Every row gives one point. Each copy is the shape, with its points in the same order, turned, moved and blurred by noise. Is it also mirrored, or only turned?

Shape:
[[-0.33, 0.19, -0.10],
[-0.14, -0.54, 0.02],
[0.54, -0.06, -0.41],
[0.61, 0.24, 0.78],
[0.13, 0.33, -0.33],
[0.04, 0.28, 0.04],
[0.29, -0.38, 0.42],
[0.09, 0.77, 0.77]]
Copy 1:
[[-0.02, 0.08, -0.47],
[0.32, -0.50, -0.58],
[-0.30, -0.55, 0.16],
[0.81, -0.27, 0.56],
[-0.24, -0.01, 0.02],
[0.12, -0.06, -0.05],
[0.56, -0.65, -0.04],
[0.67, 0.43, 0.29]]
Copy 1 is: mirrored
Copy 2:
[[-0.45, 0.39, -0.27],
[-0.08, -0.24, -0.09],
[0.44, 0.34, -0.60],
[0.43, 0.84, 0.52],
[-0.04, 0.66, -0.61],
[-0.10, 0.50, -0.26],
[0.26, 0.08, 0.19],
[-0.20, 1.18, 0.53]]
Copy 2 is: only turned
Copy 3:
[[-0.20, 0.08, -0.22],
[-0.08, 0.02, 0.52],
[0.72, 0.00, 0.04],
[0.21, -1.13, -0.04],
[0.30, -0.03, -0.37],
[0.06, -0.24, -0.27],
[0.16, -0.53, 0.46],
[-0.31, -0.98, -0.59]]
Copy 3 is: mirrored

Shape:
[[0.27, -0.07, -0.07, -0.03, -0.79, 0.04],
[0.07, -0.09, -0.16, 0.99, 0.47, -0.58],
[0.17, 0.42, -0.12, -0.19, 0.45, -1.86],
[-0.21, 0.04, 0.32, -0.08, 0.47, 0.09],
[0.49, 0.36, 0.08, -0.16, 0.41, 0.15],
[-0.31, -0.19, 0.01, -0.21, 0.50, 0.17],
[0.71, 0.09, 0.94, -0.23, 0.47, 0.03],
[-0.30, -0.17, 0.89, 0.28, 0.37, -0.32],
[-0.29, -0.07, -0.05, 0.35, -0.61, -0.07],
[-0.28, 0.47, -0.05, -0.19, 0.30, -0.15],
[0.11, -0.21, 0.04, -0.03, -0.30, 0.09],
[-0.04, -0.23, 0.30, 0.04, 0.55, -0.03]]
Copy 1:
[[0.74, -0.01, 0.24, 0.11, -0.16, -0.25],
[-0.35, 0.68, -0.74, 0.14, -0.71, 0.24],
[-1.12, 0.36, 0.06, -0.39, -1.14, -0.97],
[-0.45, 0.12, 0.07, -0.13, 0.24, 0.33],
[-0.04, 0.23, 0.18, -0.74, -0.06, 0.30],
[-0.35, 0.12, -0.12, -0.13, 0.51, 0.13],
[-0.25, -0.50, 0.29, -0.72, -0.35, 0.68],
[-0.67, -0.20, 0.04, 0.35, -0.28, 0.52],
[0.36, 0.30, 0.09, 0.57, -0.09, -0.12],
[-0.41, 0.54, 0.33, -0.20, 0.12, -0.07],
[0.33, -0.03, 0.04, 0.05, 0.03, -0.04],
[-0.43, -0.03, -0.22, -0.16, 0.08, 0.33]]
Copy 1 is: mirrored
Copy 2:
[[0.09, 0.31, 0.17, 0.30, -0.64, 0.07],
[-1.00, 0.07, -0.56, -0.03, 0.21, -0.66],
[-1.44, -0.19, 0.97, -0.88, 0.12, -0.45],
[-0.23, 0.01, -0.10, 0.02, 0.66, 0.34],
[0.06, 0.20, 0.33, 0.19, 0.63, -0.25],
[0.00, -0.18, -0.27, -0.20, 0.52, 0.33],
[-0.30, -0.14, 0.60, 0.83, 0.81, 0.06],
[-0.94, -0.06, -0.16, 0.36, 0.53, 0.52],
[-0.32, 0.44, -0.31, 0.06, -0.50, 0.27],
[-0.23, 0.36, 0.15, -0.42, 0.48, 0.18],
[-0.01, 0.08, -0.05, 0.23, -0.22, 0.14],
[-0.36, -0.23, -0.15, 0.14, 0.56, 0.14]]
Copy 2 is: only turned
Copy 3:
[[0.21, 0.30, -0.04, -0.56, -0.30, 0.29],
[-0.16, -0.45, 0.02, 0.44, -0.65, -0.82],
[0.95, -0.26, 1.19, -0.19, -0.64, -1.39],
[-0.34, -0.02, 0.62, 0.11, 0.33, -0.32],
[0.26, -0.32, 0.56, 0.21, 0.30, 0.11],
[-0.37, -0.12, 0.38, -0.14, 0.53, -0.44],
[-0.18, -0.37, 1.25, 0.20, -0.02, 0.41],
[-0.72, 0.17, 0.92, 0.17, -0.30, -0.43],
[-0.14, 0.52, -0.17, -0.28, -0.35, -0.20],
[0.22, 0.20, 0.48, 0.11, 0.37, -0.54],
[-0.12, 0.07, 0.14, -0.40, -0.08, 0.07],
[-0.43, -0.29, 0.59, 0.03, 0.14, -0.33]]
Copy 3 is: only turned
